Every row gives one point. Each copy is the shape, with its points in the same order, turned, moved and blurred by noise. Say if it was mirrored as well.

Shape, 7 rows:
-0.148,0.078,0.119
-0.348,-0.079,0.048
-0.085,0.142,0.272
0.109,-0.020,-0.035
0.053,0.047,0.056
-0.033,0.031,-0.158
-0.065,-0.025,-0.224
Copy 1, 7 rows:
-0.111,-0.060,0.124
-0.349,-0.134,0.025
0.017,-0.154,0.219
0.022,0.123,-0.070
0.034,0.048,0.019
-0.153,0.201,-0.017
-0.209,0.215,-0.082
Copy 1 is: only turned
Copy 2, 7 rows:
-0.224,0.006,-0.123
-0.100,-0.174,-0.301
-0.288,0.179,-0.114
-0.039,-0.003,0.118
-0.120,0.069,0.077
-0.114,-0.171,0.088
-0.042,-0.264,0.106
Copy 2 is: mirrored
Copy 3 (7 x 3):
-0.126,0.294,-0.018
-0.202,0.284,-0.246
-0.160,0.323,0.178
0.015,-0.034,0.031
-0.015,0.107,0.083
0.096,0.080,-0.110
0.093,0.041,-0.224
Copy 3 is: only turned
Copy 4, 7 rows:
-0.122,0.159,0.009
-0.333,0.148,-0.139
-0.091,0.192,0.164
0.053,-0.107,-0.022
0.015,0.027,0.062
0.048,0.001,-0.192
-0.007,-0.056,-0.284
Copy 4 is: only turned

Shape (8 x 4):
-0.071,-0.004,0.023,-0.066
0.020,-0.223,-0.026,0.188
-0.182,-0.163,-0.055,0.049
0.038,0.057,0.108,0.160
0.048,0.282,-0.082,0.174
-0.081,0.136,-0.152,0.183
-0.271,-0.172,-0.243,0.015
0.189,0.028,0.132,-0.193
Copy 1, 8 rows:
-0.027,0.038,0.060,0.083
0.114,-0.034,-0.190,-0.101
0.030,-0.203,-0.150,0.070
-0.151,0.125,-0.121,-0.059
-0.150,0.297,-0.190,0.121
-0.121,0.113,-0.226,0.181
0.059,-0.230,-0.159,0.249
-0.015,0.239,0.203,-0.018
Copy 1 is: mirrored
Copy 2, 8 rows:
-0.061,-0.029,0.120,-0.023
0.200,-0.085,-0.092,-0.050
0.129,-0.123,0.107,0.111
-0.059,0.044,-0.167,-0.021
-0.070,0.317,-0.104,0.068
0.064,0.217,-0.008,0.170
0.231,-0.062,0.236,0.225
-0.176,0.015,0.071,-0.283
Copy 2 is: mirrored
Copy 3 (8 x 4):
-0.011,-0.008,-0.056,0.053
0.023,-0.270,0.211,0.071
-0.037,-0.135,0.058,0.229
-0.083,-0.098,0.116,-0.156
-0.021,0.158,0.233,-0.208
0.000,0.099,0.251,0.006
0.054,-0.019,0.164,0.384
0.125,-0.106,-0.210,-0.202
Copy 3 is: only turned

Shape (8 x 4):
-0.065,0.233,0.076,-0.159
-0.095,-0.192,-0.082,-0.099
0.112,-0.031,0.102,-0.003
0.159,-0.041,0.023,0.045
-0.026,0.448,-0.143,-0.012
-0.221,-0.141,-0.016,-0.053
-0.011,-0.149,0.168,0.097
0.162,-0.181,0.141,0.130
Copy 1 (8 x 4):
-0.094,0.233,-0.025,-0.196
0.084,-0.180,0.034,-0.033
0.060,0.074,-0.082,0.070
0.188,0.035,-0.104,0.089
0.184,0.407,0.019,-0.304
-0.017,-0.149,0.183,-0.074
-0.042,-0.041,0.057,0.183
0.106,0.004,-0.036,0.263
Copy 1 is: mirrored
Copy 2:
0.270,-0.004,0.100,0.097
-0.038,0.079,-0.055,-0.186
-0.040,-0.093,0.174,0.018
-0.101,-0.128,0.082,0.021
0.289,-0.074,-0.134,0.320
0.018,0.218,0.001,-0.111
-0.153,0.089,0.199,-0.001
-0.246,-0.074,0.203,-0.010
Copy 2 is: only turned
Copy 3, 8 rows:
-0.233,0.169,0.258,0.069
-0.006,0.069,-0.117,0.172
-0.177,0.038,-0.028,-0.097
-0.095,0.069,-0.043,-0.151
-0.015,0.282,0.442,-0.060
-0.018,-0.036,-0.016,0.229
-0.128,-0.157,-0.069,-0.036
-0.129,-0.101,-0.160,-0.186
Copy 3 is: only turned

Shape (11 x 6):
-0.185,-0.096,-0.009,-0.376,0.001,-0.020
0.136,-0.006,0.164,0.097,-0.018,0.122
-0.050,-0.026,-0.179,0.203,0.127,0.063
0.095,0.096,0.142,0.068,-0.158,0.002
-0.041,-0.286,-0.044,-0.295,-0.095,0.049
0.194,0.020,-0.271,0.065,0.068,-0.041
-0.142,-0.078,-0.072,-0.329,-0.026,0.213
0.089,0.067,-0.088,0.109,-0.199,0.066
0.260,0.068,-0.156,0.270,0.021,0.075
0.090,0.026,-0.238,0.047,0.190,-0.001
0.106,0.025,0.063,0.317,-0.130,-0.019
Copy 1 (11 x 6):
-0.205,0.183,-0.133,-0.300,0.077,-0.052
0.050,0.041,0.200,0.162,-0.023,-0.003
0.198,-0.140,-0.072,0.104,0.200,-0.075
0.084,0.162,0.036,0.197,-0.113,0.003
-0.214,-0.083,-0.080,-0.203,-0.061,-0.069
0.321,-0.214,-0.056,-0.053,-0.018,0.010
-0.238,0.015,-0.049,-0.195,0.121,0.127
0.106,-0.059,-0.044,0.192,-0.081,0.120
0.338,-0.242,0.063,0.207,-0.018,0.045
0.264,-0.156,-0.031,-0.057,0.148,-0.031
0.172,-0.054,-0.009,0.336,-0.095,-0.046
Copy 1 is: only turned
Copy 2 (11 x 6):
-0.283,-0.250,0.075,-0.016,0.132,0.132
0.103,0.014,-0.085,0.152,-0.086,-0.095
-0.022,0.287,0.117,0.007,0.037,-0.025
0.051,-0.026,-0.087,-0.005,-0.216,-0.084
-0.203,-0.154,-0.128,0.061,0.140,0.244
0.039,0.236,-0.060,-0.198,0.130,-0.041
-0.054,-0.223,0.123,0.037,0.143,0.243
0.130,0.089,-0.044,-0.123,-0.150,0.072
0.220,0.297,-0.103,-0.081,-0.006,-0.106
-0.007,0.210,0.071,-0.109,0.192,-0.081
0.076,0.226,-0.104,0.002,-0.272,-0.094
Copy 2 is: only turned
Copy 3 (11 x 6):
-0.027,0.240,-0.417,-0.010,0.013,0.007
0.084,0.080,0.146,-0.150,0.151,-0.013
-0.027,-0.121,0.043,0.074,0.129,0.273
0.074,0.062,0.108,-0.087,-0.042,-0.139
0.044,0.227,-0.340,0.102,0.252,-0.064
0.098,-0.282,-0.101,0.091,0.125,0.057
0.154,0.259,-0.344,0.015,0.105,0.142
0.169,0.002,0.106,0.119,0.019,-0.031
0.144,-0.263,0.184,0.038,0.169,0.055
0.036,-0.249,-0.113,0.020,0.120,0.203
0.002,-0.056,0.293,0.037,0.062,-0.074
Copy 3 is: mirrored

Shape:
-0.116,-0.200,0.064,-0.049,0.326,0.090,-0.103,0.408
0.017,0.112,0.067,-0.041,-0.149,0.026,0.137,0.112
0.046,-0.150,0.095,0.114,0.039,0.110,-0.038,-0.174
-0.168,-0.052,0.118,-0.048,0.003,-0.121,-0.049,-0.116
-0.135,0.226,-0.111,-0.048,0.208,-0.331,0.034,0.072
0.059,-0.048,0.129,0.028,-0.051,0.074,-0.009,0.019
0.032,0.020,0.037,-0.038,-0.183,0.067,0.414,0.003
0.011,-0.176,0.110,-0.049,-0.122,0.113,0.165,-0.032
-0.031,-0.250,0.095,0.349,-0.180,0.133,-0.002,-0.100
-0.029,-0.091,-0.189,-0.055,-0.047,0.108,0.088,0.138
0.000,-0.056,0.090,-0.029,0.007,-0.381,-0.108,-0.177
-0.106,-0.012,0.102,0.145,-0.098,0.046,-0.102,-0.138
Copy 1, 12 rows:
0.348,-0.220,-0.009,-0.212,0.131,0.231,0.099,-0.078
-0.001,0.124,0.043,-0.081,-0.041,-0.204,0.184,0.047
-0.250,-0.061,0.167,-0.118,-0.090,0.129,0.025,0.012
-0.100,0.141,-0.019,-0.260,-0.075,0.046,-0.111,-0.011
0.247,0.206,-0.099,0.015,-0.174,-0.057,-0.212,-0.179
-0.085,-0.041,0.121,-0.153,-0.038,-0.045,0.078,0.052
-0.175,0.241,0.073,0.013,0.056,-0.177,0.313,-0.089
-0.216,0.060,0.068,-0.134,0.110,-0.018,0.191,0.004
-0.387,-0.214,0.017,-0.226,-0.185,0.030,0.180,-0.047
-0.002,-0.011,-0.131,0.068,0.057,0.026,0.196,0.044
-0.153,0.087,-0.002,-0.165,-0.064,-0.091,-0.369,-0.095
-0.195,0.009,0.026,-0.227,-0.235,0.031,0.024,0.072
Copy 1 is: mirrored
Copy 2:
0.143,0.008,0.360,0.142,-0.231,0.289,-0.017,0.256
0.009,0.067,0.037,-0.081,0.265,0.157,-0.167,0.089
-0.178,-0.162,0.034,-0.208,-0.009,0.034,0.005,0.062
-0.193,0.117,0.220,-0.043,0.100,-0.103,0.049,0.066
0.230,0.244,0.206,0.160,0.203,-0.086,0.088,-0.066
-0.062,-0.022,0.053,-0.136,0.122,0.091,-0.076,0.194
-0.110,0.149,-0.055,-0.150,0.307,0.307,-0.175,-0.025
-0.169,0.092,0.033,-0.210,0.125,0.227,-0.107,0.113
-0.439,-0.233,-0.032,-0.034,0.158,0.136,0.055,0.212
-0.023,0.169,-0.102,0.058,-0.047,0.234,-0.110,0.142
-0.089,0.181,0.161,-0.112,0.240,-0.206,0.204,0.166
-0.235,-0.083,0.048,-0.021,0.101,-0.054,-0.097,0.102
Copy 2 is: mirrored

Shape, 13 rows:
0.098,-0.162,0.323,0.035,-0.155,-0.009,-0.013,0.242
0.073,0.271,0.002,0.113,-0.110,-0.116,0.021,-0.158
0.130,-0.161,0.115,-0.188,-0.044,0.004,-0.203,-0.154
0.141,-0.045,-0.022,0.148,-0.097,0.068,0.062,-0.032
0.104,-0.116,0.265,-0.459,-0.105,-0.050,-0.085,-0.103
-0.158,0.007,0.037,0.074,-0.136,-0.050,0.008,-0.047
0.019,-0.021,-0.045,-0.223,0.038,0.001,-0.096,0.058
0.127,-0.197,-0.077,-0.005,0.366,0.045,0.041,-0.165
0.060,0.145,0.090,0.042,-0.161,-0.095,-0.253,-0.148
0.112,-0.225,-0.093,0.161,-0.074,0.049,-0.046,0.010
0.072,0.147,0.105,-0.047,-0.176,0.101,-0.070,-0.093
0.128,0.358,-0.085,-0.088,0.068,0.004,-0.142,0.379
0.107,-0.229,-0.088,0.156,-0.159,-0.026,0.081,0.024
Copy 1, 13 rows:
-0.138,0.060,0.116,-0.100,0.324,0.019,0.252,-0.062
0.112,0.104,0.227,0.055,-0.180,0.081,-0.012,0.171
0.075,-0.070,0.105,0.081,0.314,0.097,-0.224,0.010
-0.005,0.091,0.049,-0.107,-0.013,0.172,-0.021,-0.055
0.058,-0.203,0.136,0.322,0.392,0.074,-0.023,-0.012
0.082,0.175,0.127,0.037,-0.021,-0.088,-0.032,-0.108
0.050,-0.165,0.007,0.072,0.080,-0.097,-0.125,-0.053
0.257,0.005,-0.312,-0.060,0.108,0.195,-0.209,0.040
0.061,0.062,0.375,-0.015,0.037,-0.018,-0.140,0.150
0.053,0.074,0.019,-0.235,0.057,0.136,-0.071,-0.141
-0.098,0.047,0.220,0.123,-0.004,0.076,-0.093,0.053
-0.202,-0.260,0.022,-0.129,-0.189,-0.278,0.032,0.223
0.087,0.089,0.073,-0.192,0.022,0.187,0.064,-0.192
Copy 1 is: mirrored
Copy 2 (13 x 8):
0.278,-0.049,0.192,-0.118,0.191,0.250,0.053,-0.119
-0.028,-0.191,-0.186,-0.021,0.055,0.021,0.276,0.134
0.187,0.183,-0.211,-0.186,0.024,0.101,0.019,-0.063
0.039,-0.095,-0.046,-0.014,0.108,-0.041,0.113,-0.163
0.219,0.303,-0.269,-0.088,0.257,0.358,-0.006,0.036
0.139,-0.125,-0.080,0.134,-0.008,0.062,0.012,0.060
-0.010,0.256,-0.033,0.019,0.026,0.092,0.090,0.029
-0.253,0.100,-0.139,-0.210,-0.083,-0.031,-0.152,-0.176
0.212,-0.013,-0.176,-0.118,-0.019,0.036,0.265,0.185
0.119,-0.040,-0.001,-0.030,-0.064,-0.037,0.067,-0.261
0.160,0.003,-0.118,-0.013,0.218,-0.015,0.156,0.101
-0.164,0.205,0.250,0.012,0.116,0.046,0.434,0.177
0.117,-0.104,-0.036,0.050,0.011,0.029,0.074,-0.320
Copy 2 is: mirrored
Copy 3, 13 rows:
-0.017,-0.187,0.266,-0.211,-0.032,0.223,0.173,-0.155
-0.124,-0.166,-0.064,-0.099,0.185,-0.151,-0.180,-0.021
0.115,-0.060,0.224,-0.269,-0.162,0.003,-0.173,0.105
-0.130,-0.141,-0.064,-0.116,-0.137,-0.005,-0.040,-0.105
0.241,0.020,0.362,-0.472,-0.028,-0.074,-0.106,-0.001
0.004,-0.076,-0.095,-0.160,0.086,0.052,0.044,0.076
0.213,0.044,0.114,-0.075,-0.055,-0.056,-0.076,-0.035
-0.115,0.306,0.040,-0.066,-0.292,0.018,-0.241,-0.017
-0.013,-0.264,0.095,-0.107,0.106,-0.049,-0.210,0.168
-0.020,-0.139,-0.085,-0.083,-0.249,0.145,-0.079,-0.076
-0.008,-0.215,0.092,-0.180,0.014,-0.183,-0.024,0.046
0.164,-0.121,0.217,0.313,0.146,-0.180,-0.024,-0.213
-0.023,-0.147,-0.141,-0.176,-0.173,0.185,-0.048,-0.160
Copy 3 is: only turned

Shape:
-0.250,-0.200,-0.117,0.124,-0.043,-0.234,0.136,0.033,-0.060
0.007,0.124,0.066,-0.052,0.257,0.013,-0.420,-0.048,-0.166
-0.012,-0.028,0.007,0.107,-0.055,-0.019,0.128,0.115,0.211
0.040,-0.028,0.079,0.138,-0.103,-0.238,0.220,0.182,0.051
-0.044,0.046,0.255,0.146,0.056,-0.098,0.179,0.099,0.033
0.147,-0.039,0.026,0.105,0.026,-0.158,0.167,-0.036,-0.124
0.021,0.143,-0.131,0.096,-0.093,-0.337,0.260,0.117,0.037
-0.205,0.066,0.121,0.081,-0.107,-0.256,-0.049,0.052,0.041
0.040,0.138,0.018,-0.058,-0.017,-0.076,0.240,-0.205,-0.053
0.087,-0.022,0.014,0.259,-0.103,-0.128,0.027,-0.185,-0.022
-0.014,0.019,0.101,-0.363,-0.024,0.068,-0.452,-0.071,-0.176
-0.021,0.244,-0.034,-0.135,-0.018,0.189,-0.195,-0.062,-0.248
0.076,0.021,-0.116,-0.040,0.071,-0.093,0.144,-0.300,0.064
Copy 1, 13 rows:
-0.143,0.066,-0.278,-0.035,-0.263,-0.129,0.143,0.022,0.081
-0.190,0.002,-0.082,0.138,0.312,0.401,-0.021,0.074,0.082
-0.006,-0.198,-0.020,-0.131,-0.008,-0.184,0.124,0.099,0.096
-0.066,-0.219,-0.105,-0.016,-0.108,-0.281,0.011,0.008,-0.091
-0.060,-0.270,-0.217,0.033,0.112,-0.186,0.127,-0.027,-0.020
0.038,-0.052,-0.095,0.182,-0.037,-0.113,0.088,-0.015,-0.099
-0.163,-0.219,0.027,0.164,-0.265,-0.242,0.093,-0.011,-0.040
-0.283,-0.154,-0.135,-0.098,-0.042,-0.031,0.113,-0.118,-0.025
0.035,-0.075,0.012,0.205,-0.020,-0.081,0.246,-0.190,0.059
-0.017,0.038,-0.011,0.000,0.007,-0.051,0.277,0.069,-0.194
-0.118,0.153,0.051,-0.056,0.251,0.412,-0.162,-0.227,0.188
-0.201,0.147,0.140,0.152,0.302,0.123,0.042,-0.097,0.227
0.125,-0.059,0.030,0.134,-0.084,0.081,0.323,-0.047,0.071
Copy 1 is: only turned
Copy 2:
-0.030,0.218,-0.173,0.062,0.230,-0.062,0.156,0.088,-0.049
-0.081,0.044,0.323,0.290,-0.140,0.177,-0.153,-0.119,0.115
0.095,-0.065,-0.040,0.014,-0.017,-0.078,0.107,0.211,-0.206
-0.105,-0.072,-0.150,-0.026,-0.021,-0.101,0.292,0.126,-0.141
0.040,0.036,-0.036,0.092,-0.204,-0.147,0.277,0.061,-0.114
-0.091,-0.003,0.010,-0.064,-0.044,-0.068,0.211,0.124,0.128
-0.112,-0.173,-0.326,0.000,0.044,-0.146,0.129,0.099,0.007
-0.131,0.096,-0.101,0.135,-0.033,-0.148,0.042,-0.060,-0.212
0.070,-0.059,-0.014,-0.092,-0.066,-0.291,0.046,0.020,0.166
-0.172,0.131,0.011,-0.124,-0.101,-0.116,-0.006,0.221,0.029
-0.025,-0.038,0.500,0.076,0.065,0.054,-0.179,-0.350,-0.038
0.125,-0.010,0.172,-0.043,-0.125,0.099,-0.209,-0.259,0.128
0.040,-0.026,0.072,0.002,0.066,-0.281,-0.064,0.203,0.205
Copy 2 is: only turned
Copy 3, 13 rows:
0.142,0.028,-0.310,-0.114,0.001,-0.273,-0.120,-0.107,-0.038
0.157,0.321,-0.080,0.119,-0.157,0.332,0.014,0.255,0.066
-0.049,-0.131,0.015,0.130,0.029,-0.177,-0.145,-0.045,0.030
-0.091,-0.089,-0.026,-0.099,-0.052,-0.326,-0.038,0.030,0.125
-0.023,-0.061,-0.010,0.024,-0.262,-0.215,-0.133,0.081,0.086
-0.184,0.046,-0.118,-0.139,-0.135,-0.101,0.005,0.030,0.003
-0.179,0.134,-0.055,-0.136,0.053,-0.354,-0.148,-0.065,0.186
0.223,0.109,0.044,-0.083,-0.024,-0.205,-0.184,0.073,0.075
-0.214,0.153,0.033,-0.162,-0.200,-0.029,-0.167,-0.145,-0.010
-0.087,0.070,0.001,-0.125,-0.027,-0.126,-0.064,0.113,-0.229
0.302,0.209,0.097,-0.048,-0.089,0.438,0.118,-0.001,0.084
0.058,0.365,0.113,0.114,-0.189,0.193,0.119,-0.109,0.014
-0.229,0.109,-0.072,-0.153,-0.051,0.087,-0.251,-0.100,-0.099
Copy 3 is: only turned
Copy 4, 13 rows:
0.035,0.007,0.255,0.033,0.203,-0.094,0.058,-0.038,-0.318
-0.035,-0.214,0.105,-0.230,-0.394,-0.149,-0.026,-0.069,0.116
0.098,-0.121,-0.094,0.108,0.218,-0.064,-0.051,0.014,-0.083
0.030,-0.115,-0.005,0.266,0.163,-0.101,0.097,0.190,-0.167
0.105,-0.069,-0.075,0.041,0.116,-0.228,0.171,0.213,-0.036
-0.092,-0.062,0.089,0.081,0.058,0.043,0.097,0.227,-0.055
0.063,-0.076,-0.035,0.275,0.045,0.074,0.095,0.175,-0.334
0.231,-0.038,0.111,0.115,-0.063,-0.199,0.004,0.064,-0.157
0.098,0.074,-0.006,0.059,0.006,0.212,0.149,0.149,0.040
-0.021,0.037,0.100,0.006,0.046,-0.032,-0.164,0.291,-0.081
0.028,-0.125,0.250,0.013,-0.346,-0.114,-0.090,-0.271,0.369
-0.089,0.093,-0.048,-0.067,-0.336,-0.012,-0.007,-0.173,0.195
0.083,-0.050,0.105,-0.082,0.060,0.317,-0.024,0.117,0.002
Copy 4 is: only turned
